Each row of a before or after table is a point. The points were changed in one or more steps. Then noise was added and the rows were shuffled. The steps act on columns, c1 being the first. Write out the steps. A step turns or swaps two columns, mirrors them in a line or flattens them onto one, adds a multiple of one to another, or multiplies or shifts one. Angles are multiples of 10 degrees, from the lower column toward the higher: turns from -170 to 170, lines from 10 to 170 but not 90. Use the fewest steps. Two steps may share a column if one is a turn and the other turns, adds or multiplies; they go together, in the order done. Otherwise the lowest column goes first.
In the rows, 128 means zero.

Before (8 x 3):
[[116 147 146]
 [142 180 154]
 [118 100 111]
 [138 135 131]
 [177 134  74]
 [114  95  85]
 [ 96 114  95]
 [135  91 128]]
After (8 x 3):
[[ 81 112 123]
 [108 102 121]
 [136  90 124]
 [ 92  95 104]
 [132 133  55]
 [155 178 139]
 [132 148 151]
 [136 136 122]]
Steps: turn c1 and c3 by -40 degrees

Before (14 x 8):
[[188 147 125 157 133 151 113 122]
 [166 120 150 150 117 123 102 150]
 [105 106 148 169 106 177  75  85]
 [101 181 100 132 137 128 101 136]
 [ 95 128 129 131 160 144 102  78]
 [ 89 122 126 140 153 134  83  80]
 [186 148 138 125 147 126 109 132]
 [ 92 183 137  69 151 110 100  92]
 [123 156 131  71 161 163 130 143]
 [116 120 137 112 148 148  70  79]
 [101 100 131 141 129 137 106  53]
 [168 131 103 166 111 124 111 141]
 [114 155 115  81 113 158  95 124]
 [100 136 156 176 114 157 111  63]]
After (14 x 8):
[[130  81 150 155 113 163 152 123]
 [153 127 150 128 140 157 140 132]
 [159 167 127 106  95 189 167 119]
 [129 132 166 181 138 153 123 131]
 [145 110 130 120 130 190 137 127]
 [160 139 154 123 134 171 126 127]
 [ 80 155  91 145 129 147 148 130]
 [162  72 146 183 138 150 107 132]
 [ 92 125  83 146 149 146 123 136]
 [150 142 143 100 104 151 132 118]
 [167 178 121 134  94 150 151 113]
 [ 80 167 120 132 118 145 121 125]
 [137  70 129 154 163 131 164 141]
 [112 150  89 119 125 150 119 128]]
Steps: turn c1 and c3 by -140 degrees; swap c2 and c4; flatten c5 and c8 onto the line at 20 degrees; turn c6 and c7 by 80 degrees

Before (12 x 12):
[[117 115 145 137 148 131 107 107  56 158 146 167]
 [117 131 145 109  99 117 141 144  97 141 111 162]
 [147 165 157 118  90  90 124 122 115 159 146 169]
 [108 147 136 118 117 115 130 102 124 152 123 122]
 [163 123 143 111 111 135 137 104  90 139 145  72]
 [138 159 154 106  90 134 102 129 127 124 142 160]
 [127 128  36 145 118 138 139 142 111 121 146 161]
 [116 137  66 124  89  87  95 125 119 112 119 169]
 [155 161 163 111 149 129 129 134  83 118 148 133]
 [119 140 141 145  93 132 135 129  99 122 142  41]
 [127 114 172 116 119  85 109 113 135 151 160 132]
 [126 123 137 160 117 121 134 103 116 113 124 136]]
After (12 x 12):
[[ 98 119 151 109  86 135 137 114 140 121  87  73]
 [187 142 150 134  30  87  95 135 140 139 128 168]
 [132 102 107 118 100 115 129 112 135 142 128 122]
 [121 143 122 158 101 121 135 112 140 127 121 136]
 [119 114 111 105  56 117 140 154 161 129 114 162]
 [207 134 174 142 104 138 139 153 125 129 104 161]
 [ 93  90 130 119  34  91 123 133 123 160 108 169]
 [100 126 124 113  33 134 102 139 119 159 119 160]
 [120 100 110 143 178 131 107 117 160 109  62 167]
 [ 90 108 104 122 105  85 108 123  98 110 113 132]
 [ 83 132 134 111 180 129 130 144 142 161  81 132]
 [121 131 113 142  40 132 134 139 136 140  97  42]]
Steps: turn c1 and c3 by 120 degrees; turn c2 and c10 by 100 degrees; add -0.3 times c7 to c4; multiply c5 by 2.5; shift c8 by 10; turn c9 and c11 by 130 degrees

Before (10 x 18):
[[109 122 101 102 182 121 200 126 124 131 155 133 109 152 103 121 166 135]
 [119  93  88 136 172 131 192 142 142  99 145 160 116 130  90 107 128 116]
 [149 135 148 129 104 171  99 134 123 145  91 104 142  97 120 108 120 128]
 [149 118 141 152 136 138  84 133 143 152  82 123 134  93 157 139 143 122]
 [136 133 176 130 146 164  95 134 152 116 133 125 112 116 142 124 127 127]
 [136 145 155 139  93 145  69 160 132 152 107 147 118  77 140 111 142 146]
 [155 143 175 156 125 123  67 143 125 150 109 118 121 107 101 133 122 135]
 [172 103 108  96 119 102 120 166 137 113 112 119 125 146 174 126 109 124]
 [125 144  78 139 158 157 171 132 120 119 145 173 126 164  99 132 150 110]
 [164 127 134 134 155 155  91 159 136 125 113 120 131 119 118 112 157 166]]
After (10 x 18):
[[166 116 107 134 154 156  94 160 138 125 166 120 167 119 106 113 134 124]
 [137  94 119 141  91 144  47 160 131 152 172 150 146  79 125 113 144 136]
 [125 128  99 137 158 155 231 132 120 117  84 174 108 162 105 131 115 127]
 [110 158 147 101 182 120 215 126 123 131  69 133 136 149  94 120 127 148]
 [170 140  94  94 119 102 153 166 137 114 174 118 124 147 154 126 158 131]
 [136 127 164 128 145 165  36 134 152 115 115 124 126 114 131 122 140 147]
 [150  91 130 130 103 170  78 135 123 145 212 106 129  97 130 110 116 115]
 [156 100 140 153 127 121  16 141 126 150 168 117 135 106 120 135 103 136]
 [119 175 125 135 171 133 228 141 143 100  99 159 116 131 114 105  98 141]
 [150  99 111 155 136 140  79 133 145 151 239 123 123  94 130 141 159 121]]
Steps: multiply c11 by 2.5; turn c2 and c11 by -160 degrees; multiply c3 by 2; turn c3 and c7 by -50 degrees; turn c13 and c18 by -90 degrees; turn c15 and c17 by 60 degrees; multiply c15 by 0.7

Before (9 x 32):
[[ 77 105  99  92 125 185 129 134 147 148 161 117 157  90 110 111 125 161
  146 147  74 176  88 103 170 138 111 120 131 102 132 155]
 [144 139 160  86 133 150 144 126 121 119 161 198 105  97  75 134 128 102
   86 103 111 178 105  86 114 102  93  95 146 101 131 150]
 [128 140 103 145  94 125 141 161 126 135 151 115 127  89  74  94  78  96
  102 123  70 154 142 125 116 125 140 156  93 178 105 129]
 [118 126  99 126 108 122 168  92 137 147 111 138 110 132 130 113  89  89
  107 104 138 166 152  90 131 133 120 148 107 121 124 148]
 [ 83  90 156 121 150 157 164 150 152 139 112 170 148 120  68 125  96 129
  156 145 148 125 124 155 133 131 163 169 102 128  86 103]
 [ 97 156 151 139 109 117 150 156 160  81 161 130 149 152 110 166 139 167
   91 141 132 128  82 145 149 122 154 122 162 107 120 116]
 [ 73 162 132 155 155 133 100  94 124 154 162 161 152 154  80 162 114 142
  142 157 129 135 132 157 126 165 113  91 123 127  57 104]
 [109 128 148 118  87 133 121  80 110 157 169 131 150 143 110 100  91 111
   99 115  73 122 105  91 188 152 101 130 158 152 133 100]
 [144 129 105 157  89 170 150 136  91  87 121 124  75 115 100 155 128 153
   84 119 146 151 101 108 114  98 135 154 160 104 134 143]]
After (9 x 32):
[[153 128 149 116  90 133 121  78 109 159 142 133 151 143 115  92  90 129
  155 115  73 123 107  93 188 150 100 132 158 205 170 100]
 [132 139 159  89 135 149 146 126 120 118 156 199 104  97  80 149 127 157
  167 104 109 177 106  84 113 102  94  96 148 118 161 149]
 [160 163 134 154 154 134  99  95 123 156 218 160 152 153 111 150 111  81
  114 157 127 134 130 157 126 163 110  90 124 128 134 104]
 [129 160 150 139 107 118 152 159 162  82 153 129 149 151 118 154 142  79
  165 141 131 128  82 147 151 123 153 120 161 104 158 117]
 [161  91 156 122 150 158 162 151 153 137 179 171 148 116  81 129  96  99
  100 144 147 127 122 154 132 129 162 168 103 110 100 102]
 [161 124  97 125 108 124 166  91 138 147 124 137 108 132 129 111  86 152
  149 103 138 166 151  89 131 133 121 153 108 111 110 150]
 [ 99 128 105 157  89 170 151 137  92  87 129 126  76 114  98 161 129 118
  172 121 146 147 104 109 116 100 136 154 161  88 122 142]
 [145 105 101  94 125 184 129 133 149 149 140 116 158  88 115 131 125  70
  108 148  74 176  87 102 170 139 111 122 132 156 161 154]
 [149 139 103 145  93 125 141 159 127 135 173 115 127  91  87 116  79 153
  155 122  69 153 143 123 119 126 141 157  94 237 139 129]]
Steps: turn c1 and c18 by 140 degrees; turn c11 and c31 by 70 degrees; turn c11 and c15 by 20 degrees; add -0.5 times c14 to c16; multiply c19 by -1; add -1 times c21 to c30

Before (10 x 64):
[[126 128 165  80 118 137 108 106  67 170 177 154 161 143 107 126 169 166
  126  78 127 153 120 176 141 145  96 144 146 112 117 141 126  48 129  78
  139 130 142  86 158 105 105 148 164 150  74 115 115 140 133 136  70 162
  176 122 149 140 144  88 140  95 136  96]
 [153 122 147 110 165 122 109 108 113 124 102 136 154 101  96 162 108  93
  115  68 120 150  79 110 102 107 165 158  89 152 130 135 107 117 115 141
   92 116 175 121 160  59  95 158  92 160 142 113  96 107 119 137 127 136
  158 153  84 113 143 161  99 143 161 114]
 [136 121 140 148 119 129  98 128 131 128 185 175 171  99 119 128 111  90
  167  76 125 111 155 115  77 142 117 128 117 144 124 120 161  89 153 131
  161 116 166 122 107 107 172  96  96 130 122 169 133  86 119  95 156 110
  134 141 114 157 138 110 135 115 153 163]
 [ 82 145  97 134 142  94  74 160 149 147 126 116 144 173 168  81 119 123
  117 131 100 125 100 130 123 131 129 128 116 100 118 118 131 117 134 142
  150 119 116 125 112 148  95 111 102  95 121 160 148 129 154 152 156 149
  179 125 135 137 127 153 149 133  98 114]
 [ 91 197 136 133 117 125  42 125 100 144 180 116 106  86  88  83 153 151
  122 119 122 101  79 154 138 124  86 134  99 180  99 169 137  66 168  81
   93 144  99 103  88 148 144 113 128  75 138 176 103 122  96 146 125 167
   94 135 129 153 118 175 132 154  71 168]
 [109 170 120 106 105 105 100 148  70 170 151 132  99  87 130  80  95  78
  131 116 129 121 138 156 123 178 114 117 140 116 154 187 169 127 153 136
   86 151 134 148 113 100 136 114 139  74 120 175 144 135 106 168  88 167
   95 145 151 114 138 140 122  94  90 135]
 [159 197 176 146 143 107  96 110  99 121 127 157  99 118 166  78 106 148
  169 127 135 175  89 140 140 102  99 157  88 138 150 108 138  76 127 150
  139 118 146 165  86  82 105  98  99 158 109 175  93  94  89 112 143 122
  159 168  89 187 175 140 160  85 103 112]
 [169 123  95 140  97 111  82  99 156 110 137 124 136 166 121 128 132 137
  153 140 114 112 145 167  61  99 106 136 151  92 183 141 139 132 114 118
  130 119 141 139 163  73  94 117 146 110 144 177 105 149 122 130 106 104
  118 101 102 119 117 167  90 138 140 127]
 [122 125 151 155 155 102 120 153 136 102 106 169 112  88  87 120 130 115
  115 151  81 112 141 149 112 130 174 161 133 136  93 157 151 131 120  78
  107 112 103 110 169 118 165 102 123 131 145 139 150 150 154 126 154 155
  116 100 131 112 156 134 124 159 128 105]
 [171 150 133  75 165 134 102 155 151 105 191 124 121 121 139 152 159 128
  156 147 144 145 119 180 100 153 171 117 140 139  95 125 170 112  87 107
  174 160 180 162 118 106 138 113 154 155 108 143 131 107 111 120 106  93
   93 114 156 123 198 146 106 131 155 122]]
After (10 x 64):
[[ 82 146  95 136 142  93  73 163 153 147 124 114 142 173  80  85 121 126
  116 132 100 127  97 132 122 128 131 126 118 104 120 119 132 154 136 143
  127 121 118 124 111 147  98 111 105  92 122 162 149 133 154 154 134 149
  180 122 130 132 122 153 146 134  95 118]
 [ 92 196 137 131 119 124  41 121  96 145 183 119 103  85 159  80 155 152
  108 119 122 100  76 157 138 129  86 136  98 178  96 170 136 131 168  81
  199 142  96 106  86 150 146 112 126  78 137 173 105 122 101 147 108 167
   94 137 127 111 118 175 131 155  68 168]
 [110 171 123 106 106 106 104 148  69 171 152 134 102  88 157  80  95  77
  138 118 131 119 138 153 121 129 113 115 142 117 153 187 170  92 155 136
  147 154 138 145 112 105 140 118 137  70 123 174 145 135 114 171 159 165
   96 147 154 141 134 139 125  96  90 135]
 [171 150 133  81 162 136  98 151 152 106 189 125 119 121 134 152 154 127
  149 143 145 149 117 180 103 127 171 117 140 140  94 123 171 172  86 109
  121 155 178 163 118 108 140 114 149 160 109 140 131 107 106 118 150  94
   90 114 156 118 192 147 109 133 152 123]
 [128 123 139 147 121 130  99 130 135 130 179 172 166  94 117 130 111  92
  137  75 124 106 157 112  76 129 115 130 119 142 121 124 160 172 156 132
  145 115 167 122 109 107 171  94  92 127 124 170 136  89 118  95  99 110
  138 142 116  82 135 107 137 106 149 160]
 [155 122 146 102 170 120 109 110 116 125 106 134 153 100 152 164 100  93
  130  68 122 155  81 109 103 129 165 156  92 148 128 137 109 102 111 140
  152 116 179 121 162  56 103 160  93 162 143 110  96 109 121 135 106 134
  161 153  84 149 138 159 100 141 162 116]
 [161 199 174 146 147 110  97 113 103 120 122 156 100 114  87  74 106 145
  123 128 137 180  93 138 147 126  96 155  88 136 151 111 143 161 130 147
  172 117 148 163  87  82 105 101  99 158 110 169  92  94  87 109 145 126
  162 167  95  54 181 136 156  82 101 116]
 [128 122 152 154 153 104 124 153 134 102 109 169 113  87 145 118 129 108
  124 150  84 113 145 152 113 130 175 161 135 132  95 152 149 108 119  82
  136 112 106 107 173 118 164 101 125 130 143 138 153 153 150 125  79 152
  112 100 132 151 153 136 128 160 125 104]
 [168 122  91 141  97 115  82  97 155 110 137 123 135 161 143 132 128 138
  154 141 116 114 142 168  64 128 105 136 153  93 181 139 142 131 117 116
  123 119 141 140 164  69  91 115 150 111 144 176 109 150 123 129 143 106
  112 104 100 120 118 163  93 138 137 126]
 [126 124 166  84 115 138 108 108  70 166 180 156 158 143 180 121 170 167
  115  78 128 153 125 175 142 128  98 139 147 114 117 141 124 172 129  74
  193 132 143  87 157 106 101 151 161 149  72 114 114 136 135 135 155 155
  179 117 147 123 145  89 144  96 134 101]]
Steps: turn c15 and c53 by 140 degrees; mirror c19 and c58 in the line at 160 degrees; multiply c26 by 0; turn c34 and c37 by -120 degrees
